Rows are points. Two turns around zero, p and q, are shown by what they do to some points. Where does a point land after both, in the order given? Backwards means that the second turn is done in reverse. Each puzzle has new turns, and all numbers are rounded.

Turn p:
[-36 -14] -> [-33  20]
[-3 -9] -> [-9 -3]
[36 44] -> [57 -1]
[  2 -21] -> [-15 -14]
Turn q:
[ 10 -14] -> [  9 -14]
[-14 -34] -> [-15 -33]
[ 4 48] -> [ 6 48]
Where do these land?
p, then q backwards: [ 21 -40] -> [-17 -42]
q, then p: [-32  15] -> [-6 35]
q, then p backwards: [11 24] -> [-11  24]

Turn p:
[ 44   2  -1 -38] -> [ 16  33  -9 -44]
[ 5 -4  8 20] -> [16 -4  4 15]
[-1 -5 15 -8] -> [ 1  4 16 -6]
[ -3 -21  -5  -4] -> [  3 -18   4 -12]
[-42  23  -7  21] -> [-34 -11  -4  39]
[ -4   5 -10   8] -> [ -4  -4 -10   8]
Turn q:
[ 25 -23   8 -21] -> [ 23 -16  -5 -29]
[ 28 -30   6 -17] -> [ 28 -21 -10 -26]
[-23  15   8  27] -> [-11   8  17  33]
[  5 -14 -19   6] -> [  2  -9 -23   5]
[ 10   2 -12  -2] -> [  2   6 -14  -5]
[-14  35   9   8] -> [-15  28  21  12]
[-32  16   0  -1] -> [-31   4  15  10]
Where do these land?
p, then q: [  4 -12  -4 -48] -> [-26  -5  16 -39]
q, then p: [-22  23 -25  -6] -> [-35  -9  -2  19]
q, then p: [  3 -20  20  20] -> [34 -4  5  1]
p, then q: [14 -5  0 20] -> [ 19   6 -14   2]
q, then p backwards: [ 1 15  9 13] -> [ 3 11 18  6]

Turn p:
[  2  -8  -7  -1  -2 -16  -7 -13] -> [  2  -5   1  -5  -8  -8   2 -20]
[-21   2  -3   0 -13 -11  22 -22] -> [ -4  12  21 -14 -10  -6  27  -5]
[13  7  1 -1 21  3  2 15] -> [ 14   1  -5  16  17  -2 -10   6]
[  5  17   2  16   0  14 -10   1] -> [ -5  11  -3   9   2  23 -10   0]
[ 16  -3  15 -25   0  -2 -19  20] -> [ 13 -14 -12  -5  -6 -10 -32  15]
[ 4  0 12 13 10 15  2 -4] -> [-8 -4 10 17  6 12 -3  4]
[-25 -16 -11  -3  -3  -9   7  -9] -> [-13  -3   6 -19   5 -14  19  -9]
[  2   0 -12   2 -11  12   6 -11] -> [ 1 -4 -2 -4 -5 15 16 -1]
[  3   9   7 -16   4  -1 -13  21] -> [  9   3 -10  -7   5  -6 -24  13]
[ 0 -9 -3 17 -6 -6 10  2] -> [-11   4  -5  12  -5  -6  13  -4]
Turn q:
[11 12 -6  2 18  2  3 12] -> [13  8 -3  4 18 -5  7 11]
[  7 -24   0  -8 -12   0   3  -9] -> [ -4 -12   5 -18  -5  -5  -7 -17]
[ -4 -16 -11   5 -18  -6   2   3] -> [  1 -13 -14  -9 -15  -2   1 -11]
[ 25  13   9  15  18   0 -13   5] -> [ 26  12  13  12   7 -15  -7  14]
[-16   2   0 -19 -10   0  -4   1] -> [-19   2  -3 -11  -6  13   0   6]
[-11 -20  -2  -8  -3   4  12  -6] -> [-14 -17  -2  -8   4   5   0 -14]
[  4  12   1   8  19 -21  -3  -5] -> [ -3  12  -3  18   5 -22  -1   9]
[  0  13  14   4  -3 -17  17   3] -> [ -7   4   9  10  -8 -11  23   3]
[-11  -2 -10  -6 -19  12   8 -16] -> [-10   2  -5  -6  -6  19   0 -23]
[-19 -11   3   2  -7  16  -6  -1] -> [ -5 -15  -1   2  -5  21 -10  -2]
[ 14  20   2   3  17   8 -19  13] -> [20 17  5  5 11  1 -7 24]
Where do these land?
q, then p: [ -4 -11 -14   2 -11 -11  -3 -11] -> [  0  -1  -3 -18  -8   3   8 -16]
p, then q: [  2 -10   7 -19  17  -7  -8  -8] -> [ -5  -7  11  -7  -1 -20 -18   4]
p, then q: [12  6 -6  9  0 -9  5 -7] -> [  8   8   4   7  -5  -2   3 -15]
p, then q: [ 12  -4 -13   5  24  12  -1  27] -> [ 18  -4 -22  13  23 -12 -10   3]
p, then q: [ 6  8 17 -4  6 -9 48  1] -> [ 19  -5  17  12 -12 -22  35  11]
p, then q: [-11   1   2   7 -10  -1 -12   5] -> [-11   6  -9   0  -4  12  -3   5]
p, then q: [ -4   3   4  -4 -10  34  -9   5] -> [  7 -15  -5 -12  12  26  -3  12]
q, then p backwards: [ 11  -1   1   4 -10 -13  -8   2] -> [  3   1   5  -9 -11 -15   2   2]
p, then q: [-10  -3  11   5   4  -2  -4 -10] -> [-12  -4   9   7  -6   3  -5   5]
q, then p backwards: [-14  11 -10  -4  -9   5  -8  -3] -> [  2  11  -4  11 -13   8  -9   5]
